Every row gives one point. Each copy is the shape, with its points in the same order, stretched, turned, moved and blurred by noise. Is it also mirrored, or only turned?

Shape (5 x 2):
[[-13 -36]
 [-34  15]
 [ 53  12]
 [  3 -17]
 [-30   1]]
Copy 1, 5 rows:
[[-34  18]
 [ 10  39]
 [  2 -64]
 [-16   0]
 [ -4  36]]
Copy 1 is: only turned
Copy 2 (5 x 2):
[[ 23 -30]
 [ 56  32]
 [-50  39]
 [ -1   3]
 [ 50   8]]
Copy 2 is: mirrored

Shape, 10 rows:
[[  7 -23 -13  -6]
 [ 45 -26 -35  20]
 [ 22 -17 -14 -11]
 [ -5  26  35  14]
 [ 16 -19 -20   3]
 [-12  17  30 -12]
 [ 17   2   5 -27]
 [-13  41  -8 -14]
 [-60  18  40  28]
 [-68  25  42  17]]
Copy 1, 10 rows:
[[ -2 -18  19  -8]
 [-22 -61  16 -38]
 [  4 -24   2 -12]
 [ -8  36 -29   1]
 [ -9 -28  15 -16]
 [  9  37 -26  13]
 [ 22  -1 -26   5]
 [ -9  25 -36  46]
 [-28  67  11  20]
 [-23  77   5  39]]
Copy 1 is: mirrored
Copy 2 (10 x 4):
[[-13  12   8 -23]
 [-30 -38  49 -41]
 [-17   9  19 -12]
 [-13   4 -48  21]
 [-15  -2  17 -27]
 [ -4  34 -51  27]
 [-16  36  -3  21]
 [ 52  22 -14  43]
 [ 25  14 -93 -13]
 [ 43  21 -95  -1]]
Copy 2 is: only turned

Shape, 14 rows:
[[ 19  -3   4  19   4 -14   0  47]
 [ 11  21  -8   6 -33 -20  -1  17]
 [  3  10  -5 -35 -43 -18   8  18]
 [  9  -6 -19   7  -3  17   7  -1]
 [ 10  -3 -15  19  11  -8  -5   2]
 [-21  15   7  18 -17 -17  16   0]
 [ 24  18 -14 -24  22 -20  45  -6]
 [ 15   5   4  29 -95  29  17   8]
 [ 13  -6  -6  -3  29  64  14   4]
 [  8  22   0  26  26  -7  -4  -7]
 [  3  24  -7  16  33 -17  10  18]
 [  7  -4  18  25  29 -16   7  -8]
 [ 20  16  -7 -27  15  26   3  19]
 [ 16  15  16  15  27 -16  -3 -10]]
Copy 1, 14 rows:
[[ -2  -6 -17   1   2 -37  13 -21]
 [  3   3  30  -5 -17   4  22  -7]
 [-17 -25  34  17 -24  12  31  -7]
 [ -4  -7 -13 -30 -30  -6   5  -1]
 [ 14   4  -7 -34 -15  -9  16   3]
 [  5  -9  20  -3   5  19   7 -13]
 [-30  14   0  -8 -20  23  32  32]
 [  2   3  18   0 -56  -3 -14 -62]
 [-13 -15 -43 -22 -32 -25 -31  12]
 [ 17  16   6 -19   4   6   9  20]
 [ -6  11   4  -9   9  -5  11  19]
 [ 31   3 -27  -5  14   7  -2   0]
 [-13  -8  -1   0 -25 -14  -2  20]
 [ 35  -1  -7   2  11   7  12  13]]
Copy 1 is: only turned
Copy 2 (14 x 8):
[[ 38 -17  13  -6 -15  24  24 -23]
 [ 24 -25  -1  27  -3  13   8  18]
 [ 10  12  23  39 -23   4   1  26]
 [  0  -3 -10 -15 -27  18  -8   2]
 [  5 -30  -6  -1  -5  28   6 -11]
 [ 13 -27  -7  33   6  -9   3 -12]
 [  9 -51  23  -3 -46 -25  12  -7]
 [ 44  27 -31  14 -10  16 -40  24]
 [-14  21 -10 -68 -34   0  -7  -3]
 [  9 -56  -8  -5  12   4  13  -8]
 [ 12 -54   0  -9  -7   0  37 -20]
 [ 15 -44  10  -7  13   5  -1 -28]
 [ -5   1  11 -26 -29  -4  12  18]
 [ 14 -57   8  -7  19  -1   1 -11]]
Copy 2 is: only turned

Shape, 13 rows:
[[ -9  25  -9 -49  25  35   0 -10 -23]
 [ 40  17  19 -57  -3  28 -28  19  35]
 [ 12   9  19  -7  39 -28 -57   7 -26]
 [-16  11  37 -12 -30   4  -4 -13 -90]
 [-24  54  39 -16 -18  21 -28  11   9]
 [ 13   2 -17   1   1  52 -58  31  39]
 [  7 -23   4  21  -9 -37 -51  28 -53]
 [-38  25   1 -21   7  -4  48  35 -42]
 [ 10 -34  36  60 -12  17  20  -6  11]
 [ 48   1   3  27  13  27 -50  -2 -23]
 [ 51   7  -4 -15  37  43   2   7  32]
 [ 20  20 -26  20 -30  26  42 -14 -22]
 [ 11  -3  13 -23   5   2 -20 -13  33]]
Copy 1 (13 x 9):
[[-13   6  39 -13  77  42  -4 -51  -4]
 [-29 -24  91 -31  28  41 -13  38 -19]
 [-24  -5  29   6  35  30  57  44  39]
 [-55 -56  12  52  24  -9  60 -51 -29]
 [-66  -5  36  -9  32  -9  27  14 -53]
 [-11  30  73 -44 -15 -17 -28  29 -18]
 [-21 -14  34  43 -37   6  44  16  15]
 [-26  18  44  86  68   7  -1 -50   7]
 [  8 -49 -26  34 -22 -53 -23  34   2]
 [ 21 -32  34 -20  -4 -13  38  38  -7]
 [ 36  -5  47 -21  44  26 -25  35  23]
 [ 44   1  -2  49  -4 -16  -1 -22 -49]
 [ -3 -19  15 -23  24  34 -21  16  -1]]
Copy 1 is: mirrored
Copy 2:
[[-21 -21  15 -39 -18   0  -2  32 -54]
 [-42 -42   0  32  19  27   7   4 -42]
 [ 44 -47  12  -3 -11  39  42  23 -19]
 [  1  24  60 -16 -11  -4  16  62  -5]
 [ -3 -41   7  31  48 -28  31  57 -12]
 [-23 -69 -43  29 -17  11 -48   5   9]
 [ 49 -12  28   2 -17  45  -1  13  42]
 [  6  29  22 -84  24  17  15  32  11]
 [-22  16 -38  30 -46  18  40  16  68]
 [ 12 -30 -29  47 -61  41  -5  29  -5]
 [-35 -21 -50  14 -39  48   1   0 -30]
 [-12  66 -16   8 -27   6 -29  -4  13]
 [-19 -38   0  16   6   5  36  -7 -26]]
Copy 2 is: only turned
Copy 3 (13 x 9):
[[ 15 -41 -26  -8 -36  42  23  13   4]
 [ -5 -35 -49  -7 -25  18 -13 -52  -8]
 [ 10 -24 -57 -24  -2   2  27  32 -31]
 [-70 -22  -9  37  -8  64  30  39 -32]
 [-14   4 -40  50 -21  53 -15   3 -25]
 [ 10  26 -42 -29 -37  22   3 -33   7]
 [-43   8 -39 -12  24  13  31  30  -9]
 [-10 -25  -9  23  18  74  -7  45  10]
 [-28  31  62  -5  -9   0 -14 -42 -23]
 [ -8  -5 -19 -47 -42  -1  11  12 -14]
 [ 31 -34  -2 -53 -36  -9 -20 -32   9]
 [-20  -7  26  -5 -36  -8 -16   8  35]
 [ 16 -15 -18   4 -11 -18   7 -39  -5]]
Copy 3 is: mirrored

Shape, 15 rows:
[[-61   0  -4  23 -23 -16   6  -2 -15 -46 -19  17]
 [ 13   8  37 -15 -19 -18  46  37  43 -14 -47 -49]
 [-18 -46 -16  10  18   1 -24 -25 -17 -45  -4  49]
 [-16  11  43  -1  28   7 -56  11 -12 -25   3  12]
 [ -3 -13 -12 -11  32  -9  59  -4  25  43  36  -7]
 [  9  19  10 -19   4   7  -1 -14  66 -49   3   3]
 [ -7 -37   1   5 -23  28 -20  -8 -46   8   1  -1]
 [ 17  -2 -14  39  32 -11   6 -34   2   2  54 -23]
 [-17  18 -25 -47 -11  11   3   8  40 -50 -27 -16]
 [ 25  -7 -27 -16  45 -18 -36  11 -21  14 -13 -25]
 [-19  53  -6  -8 -27   6 -12  47  -2 -66 -21  29]
 [-39   3  36  41   0   4 -30  44   2 -14  41 -37]
 [ 41 -12  15 -21  -2  -1 -34  46  39 -32  29  -6]
 [ 17  34 -48 -21 -25   0  -1  18  83 -11 -25  22]
 [-15   9 -39  17  44  45  13   3   0 -13 -30 -18]]
Copy 1 (15 x 12):
[[ 33 -12 -62  -1   4 -38  -4  -4  14 -14  11   0]
 [-21 -35  51  -9 -21  10  54 -19  32  -4 -86  20]
 [ 35  28 -70 -26   6 -53 -21  54  12   0  16 -15]
 [ 21 -14 -35 -12 -41 -21  37  38 -13 -62   5  -5]
 [-29  53  54 -63   1 -23  25  12 -28  29  15   3]
 [-45 -11   1   3  24 -59  49  63  10 -31 -80 -25]
 [  7   9 -61 -12 -24  40 -27  32 -15  10  44  12]
 [-74  33   9 -42 -24 -45 -18  44  -5 -10  15  56]
 [ -9 -33  15   4  35 -33   9  38  10  -5 -68 -38]
 [  0   1  41 -20 -34  -8 -49  49  23  -7  12  15]
 [ 24 -21  -4  36   7 -20  -6   9 -29 -53 -58 -41]
 [-24  -2 -27 -51 -49 -14  29 -18  -3 -83  34  42]
 [-16  17  13 -37   2  -6  35  50  -3 -52 -62  12]
 [-30   7  49  41  62 -33 -12  40  21  -3 -61 -80]
 [-44   2  19 -18 -22 -45 -44  18   1  -1  10 -46]]
Copy 1 is: mirrored
Copy 2:
[[ -9 -49  28  -3 -36  57 -20  15 -23   6  -1  -7]
 [  4  36  10  32 -66  24  -9  10  20 -23 -16  61]
 [-10   3   2   4 -17  42  -7 -12  -9   6 -33 -61]
 [  5  13  20   6 -11  -2   9   2  62  34 -39 -63]
 [ -6  10  -3  49  37  25   5 -20   4 -53  45  -5]
 [ -5  24 -35  30 -56  28 -18 -19  51  19  26 -31]
 [ -6   5  11 -18 -28 -18  22 -27 -31 -14 -35 -33]
 [-10 -12 -51  22  14  17  36  -5  12 -51  -1 -39]
 [ 21  23 -23   2 -61  31 -22 -14  21  43  32  11]
 [  8  51 -33 -22  15 -10  26  10  36  -1 -34  -4]
 [  1 -13  18 -18 -68  -1 -55  44  23  43  24 -19]
 [ 37 -46  29   9 -28  28  44  18  42 -34  -2 -39]
 [ 37  50 -14 -11 -54 -12 -17 -19  85 -23  -3 -46]
 [-27  49 -37 -34 -77  45 -24  -6  62  16  71 -11]
 [  2  14  -9  23 -36  39  39  43 -25   8  26 -28]]
Copy 2 is: mirrored
Copy 3, 15 rows:
[[ 41  43 -12  61   4   4 -21 -24   4 -26  23  -6]
 [-34  33  30  38  68  27  52  19  49 -32   3   6]
 [ 31   8 -26  23 -48 -11   4 -43 -36  24  -6 -16]
 [-28  10  -8   3 -10   0  -4 -18 -60 -29  47 -21]
 [ 49 -72  26   5   5   6  38  52   5 -33 -34  -5]
 [  6   2  58  -9 -10  40  46 -30 -26  -2   5  12]
 [ -4  16 -12   5 -10 -27 -50   7   1   8   0   0]
 [ 76 -19  11 -34 -10 -35  20  18 -58  15   4  11]
 [-12  -5  33  22  31  47  19 -46   9 -21   0  48]
 [-14 -58 -34  -2  41 -28  13 -12 -28  17   7  14]
 [-14  28  -2  31  -7  33   2 -33  27 -16  81  23]
 [ 11  33  -5  13  14  13 -24  53 -58 -37  44   6]
 [-35  -1  30  11  -6  16  24  15 -33  40  36  19]
 [ 19 -41  45   8  27  70  27 -28  39  46  26  15]
 [ 10 -13 -42 -26  17  45  18 -12   9 -37 -17  16]]
Copy 3 is: only turned

Shape, 17 rows:
[[ 31  -1  16  -6 -18   0  -8 -25  -9   4  27  -2]
 [ 11 -38  15 -11 -15 -28  -9  10  12 -15  20 -17]
 [ -8  -6 -20   4 -60 -25   9  -1   3  10 -14  37]
 [  1   4  32 -28  12   7 -20  13  14 -15   4 -51]
 [  3 -12  -6 -18  -8 -30  -2  13 -38  24  27  -9]
 [  2  20 -19  12 -22   4  13   1   9  18  -9 -18]
 [  1  29 -13  16 -37 -28 -42  32  -6  20  -5   9]
 [ 14  36  -8  16  -6 -14  -9   3   8  23  -5  41]
 [-16  -7   8  -8 -13  12 -23   4  47 -19  -5 -21]
 [ 16   6 -19 -56  -3  -1 -21 -13 -21   2  20  -6]
 [-34  -9  15  -2  -8 -43  -3 -47 -52 -22   6   1]
 [ 15 -21 -20  13 -10  -7 -22 -30   4 -41  32  27]
 [ 14 -37   3  19 -15  20 -42 -10   0   4 -19  22]
 [  4 -30 -10 -17 -38  17  -2   5   6 -34  31   6]
 [-23  -9   6 -36 -10   2  -1 -24  10  18  51   3]
 [-64  -5  19   3 -13 -13  17   4  40   7   2  11]
 [-45   3  46  -9   2  21  12  13  20  16 -12 -12]]
Copy 1, 17 rows:
[[  7   5   6 -27  12 -17 -26  -9 -34  41  28  -6]
 [ -1 -18  18 -44 -10   9   7 -31 -17  35  18  22]
 [-25   5  13  34  50  68   6 -19 -23  16   8  43]
 [ 25 -21 -17 -55 -17 -28  -6 -20 -23   7 -22 -13]
 [-17  18  34 -19  18 -22  -4 -30 -39  55   1  19]
 [  8 -15 -14  43  25  10  -9  -1   8   1  -3  11]
 [ 47  19  17  25  25  36  24  -6 -21  35 -28  32]
 [ 24  39  17  42  29   5  -2  13 -29  -6   7  14]
 [ 15 -37  -2 -27   1  28  -5 -13  -1 -21 -12  -5]
 [-13 -17  28 -46  20 -38  -6 -14 -47  24  -3 -17]
 [-29  52   2 -66  -4  66   1  13 -16  53  11 -16]
 [  1 -40  31 -61   6  31 -17  24  -6  19  40  11]
 [ 20 -18  23  -5 -29  38  -1  -7 -40  30   7   6]
 [-24 -69  25 -60  30  20 -29 -22 -20  30   4  31]
 [-48   9  42 -50  47  -8 -51 -38 -11  -7   4 -16]
 [-37  35  10  -1  43  58 -25 -27  13 -46 -14  12]
 [-13  32 -10  -9  12  17 -32 -34 -15 -24 -25   4]]
Copy 1 is: mirrored
Copy 2, 17 rows:
[[  2  13  -9  13  -5 -25   6   8 -25  -3 -36 -20]
 [-32 -14  23  -1  19   9 -29   7 -55  15  -3  -5]
 [ 41 -35  45  -1  31 -11 -24 -12 -42 -10 -13  23]
 [-53  -1 -22 -10 -15   8  10  13   5  -1  38  -5]
 [ -9   9  12 -33  40 -12 -15  15 -45 -30 -47  -3]
 [  2   1   1 -19   1 -15  18   6  -8  12   2  33]
 [ 33 -54  -8 -44  16 -17  -1 -23 -45 -13  -4  36]
 [ 37  -6   6 -28 -28 -16  17 -34 -20 -15 -15  21]
 [-13 -14  -8  11 -10  24  -7   5 -14  17  47  22]
 [ -6 -11 -17  19 -22 -30   7  39 -20 -54 -31  -4]
 [ -2  27   3  38  55 -17  20 -13 -47 -46 -17  -2]
 [ 11  11 -11  48 -24  -2 -21 -17 -66   5 -31  18]
 [ 11 -34  -2  -1  -8  53 -15 -16  -5   6 -28   1]
 [ -7  -1   6  27  -5  -4 -56   8 -35  14  -8   8]
 [ 12  46  -6  16   1  -5   6  39 -50 -19 -13 -18]
 [  7  38  31 -14  28  35  -1 -18 -30   6  57  19]
 [-15  38   5 -29  12  44   8  -3  35   4  53  -9]]
Copy 2 is: mirrored
Copy 3:
[[ 23 -18  37   0  -4  31 -17  -7  -2  -8  11  20]
 [ -7  28  30   8 -13  29   0 -34 -54  -5  12  11]
 [ 37  14  26  10  10   8  43  -6  18  31  35 -69]
 [-22   2  -5 -48  -4   1 -11 -21 -55 -34 -52  30]
 [ 50  13  -6   3  28  36   9   4 -19 -13  13   8]
 [ 18   0   4 -12 -18 -17  27  25  30  12 -18 -12]
 [ 52  45 -36 -22   5 -27  19 -34  20   1   4 -52]
 [ 44  10 -16  14  11 -17   5 -16  49  18  -6 -27]
 [-36   2  -4 -33 -38 -14  12 -33 -26  -4 -21 -17]
 [ 40  -5 -17   2  26  55  -1  -9   6 -34  -6 -15]
 [ -5 -24 -22 -43  48  95 -29  -9 -23  30  39   4]
 [-25   3   1  33 -27  46 -47 -26  18   3  69 -16]
 [ 16   1  14   2 -45   9 -24  -6  -9  19  15 -45]
 [-18   1  36  13 -21   6  -4   2 -23 -40  49 -33]
 [  6 -51  -4  -8   2  41  18 -18 -18  -9  16   8]
 [-35 -29 -16 -36   1 -17  42 -14 -32  31  -4 -17]
 [-18 -44   2 -62   3 -38  20  14 -54   3 -48   5]]
Copy 3 is: mirrored

Shape, 17 rows:
[[-16 -16   9 -37   5   2 -22  -5   0 -23   5 -53]
 [  3  -9   3  21  26  -1 -23 -22 -15 -10  10   6]
 [  5 -12   3  15  16 -31   9  29 -16   5  -8  10]
 [ 13  33  -3  10   5   5  -4 -17  -5 -10 -11  12]
 [-15  12 -31   3 -23  -3   5  -9  -1 -25   7  11]
 [ -7  30   0 -20  26  10 -16  36   3   1  10   8]
 [  5  15  21  16  33  -2  23 -18  -3  27 -11  10]
 [  6 -15  13   7  -7   3 -16 -14   3   7  -2   7]
 [  9   9   9   0  35 -18 -12 -19   3   6  -3   3]
 [  6 -12  26  20  36   3   0  45  25  -4  12  -2]
 [ -6 -11  18   5  30 -29  21 -15   8  29  -3   8]
 [  6 -14   6  15  39   3  17 -12 -15  18  11  15]
 [  7  -9  -5  -4  15 -27  22 -23  16 -28   1  12]
 [-38 -10  11 -10  24 -19  -5 -18   5 -17 -11   7]
 [  5  12 -12 -12 -72 -21 -20 -18  -5 -27  56  -8]
 [-38  19  16   0  25 -20   3 -12  -9  -7  -5 -27]
 [  7  -9 -81  15  19 -22   2  38  89 -26   4   6]]
Copy 1:
[[ -2 -15 -10  31 -43  -6 -20  12 -21 -17  -9  25]
 [-28  -3  26  18   6  17  -3  -3 -15 -11  19   7]
 [-17 -27  48  -6  22  -6  -3  16  18   6  -3   5]
 [ -6  22  -2   8  17  -1 -11  -6  15 -30  19  10]
 [ -4   6 -29  -2  14   9   3  17   3 -15  11  -2]
 [-21   9 -19 -28  -6 -25 -19 -19  21  -9 -16  27]
 [ 15  12  33   6  22   5 -27 -26  17 -11   4  25]
 [-15 -11  14  29   8   9  12  -7 -11  -7  -3   1]
 [-17  -3  25  13  -2  12 -19 -16  18 -45  15  20]
 [-25 -33  46   2 -11 -22   4 -19   1  17  19   5]
 [ 10 -25  32   3  12  11  -8 -16  13 -14   0  23]
 [ -7  -3  30   6  15  23   1 -17  12  15  -2  19]
 [ -9 -16   9   4   1  25   4   2  23 -48  40  19]
 [  0 -23  15  -3   2  -7 -29  -2 -10 -23  15  43]
 [ -5  14 -53   7 -22  38  39  29 -16 -60  -2 -34]
 [ 15   0  26  -5  -9 -18 -54  -9 -14 -26   6  38]
 [-46 -78 -22   1  20  22  25   1  41 -25  68 -49]]
Copy 1 is: mirrored
Copy 2 (17 x 12):
[[-18  41  10   9  37  27  24 -17   9 -53 -35 -16]
 [ -3   2 -17  12 -16  18  17 -21 -13  -9  23 -16]
 [  2  11 -39  16 -22  20  -1  27  25  13  23   7]
 [  7   1   3 -13 -20  -3   6  11 -17  19   5   3]
 [  6 -18  -6 -18 -11 -13  28  16  14 -14   3 -21]
 [ 24  18  33   5  -3  -2  14  24  39   8   0  12]
 [ 14  32 -11  16 -27  11 -44   9 -11  31  30 -12]
 [ -6 -14 -13   6   5   9   0 -12  -6  -5  13  -7]
 [  4  23  -1  15 -27  15 -13  -7   2  13   0  -7]
 [ 12  -3   7  52   1  -5   1  19  28 -14  14   6]
 [ 12  23 -28  29 -32  12 -44   4  18  17  18 -24]
 [  0  29 -17  19 -23  12 -27  -7  -1   8  46 -18]
 [ -8  11 -23  17 -20 -21   0  11  13   6  -4 -16]
 [ 15  16 -21  25   6   7  20  12  33   8  -3 -40]
 [ 16 -39 -22 -49 -33 -20  21 -37 -20 -49 -25  14]
 [ 27  43 -14  14 -16  27   3  11   7  -7 -10 -30]
 [-28 -54  62  41 -28 -39  32  50  95 -39 -35 -28]]
Copy 2 is: mirrored
Copy 3, 17 rows:
[[ 87   7   7  -6  46  27   2   9   3 -32   4  -4]
 [ 10  61 -10  15   5   5  16   2  -8 -10 -20 -23]
 [ -9   0  19  38  -3  -9  -2 -24   3 -13 -26  -7]
 [-10  40  -8   2  -1 -12 -21  -5  13  19  -9  17]
 [ -7 -14 -18   6  23  29  -1  23  -1  28  -3  12]
 [ 33  22   4  16   8  -5 -12 -19 -36 -17   3  40]
 [ -8  33  10   6 -20 -32 -16 -41  -8  14 -11 -17]
 [ -2  22  -3  -6  -3   2  -1   5  -2 -16  -1 -15]
 [ 20  45  22  16  -8  -8   1 -24  12   1  -5  -2]
 [ 48  19  27  47 -33  -9 -10 -11 -45 -40 -31   1]
 [  3   9  32  20 -16  -7   2 -35   1   5   0 -25]
 [  0  38  -4  18 -14   5   6 -33 -23  -4 -31 -31]
 [ 13   7  28  35   2  43  -9  -1  28  21 -13 -19]
 [ 22  19  35   9  37  16  -3  -2  -6  -9   9 -26]
 [ 11 -13 -61  23   6  49  12  71  42  12  54  26]
 [ 44  17  16  18  30 -24  -3 -10  -4   2  12  -9]
 [ 51 -62  64  52 -39  59  21  13 -23  42 -80  44]]
Copy 3 is: mirrored
Copy 4:
[[-61  34 -25 -14  19   0  55 -16  -2  13   1   5]
 [-22  31  -1  23 -16 -20   4   7  -1  22  19 -29]
 [-23 -23  -1  46 -13   5   0  -6 -26  17  23 -14]
 [ -1   6  -7  -2 -23 -28  -4 -12   8   5  20   7]
 [-30   3  -8 -16 -22   9  -8  -6  13 -16  17   3]
 [-20  25   5  -8  -3 -16  -2 -34 -27  -3  14  46]
 [ 14 -16   8  36   9 -37   1   2   1  13   7  -7]
 [  0   9 -12   1 -21   0   4  14  -7  24   8 -17]
 [-13  14  17  32  -6 -24  27 -11   1  15  11  -8]
 [ -6   9  -7  19  -8 -22  16  -3 -61   1  22 -11]
 [ -6 -13  22  47  14 -11  23   6  -3  13  -1 -21]
 [  7  12   7  36  10 -18 -13   1  -4  15   7 -25]
 [-14  -1  -5  22 -19  -5  23 -20   6 -14  -1 -27]
 [-42  14   1  38  -4 -10  30   9  -2  -2 -13   0]
 [-55   8  17 -62 -21  18  14 -34   8  19  12  -8]
 [-66  -8  13  27  27 -34  42  -4   5   4  11  12]
 [  1  13   6   3 -50  30  35 -10 -12 -70  55  -9]]
Copy 4 is: mirrored
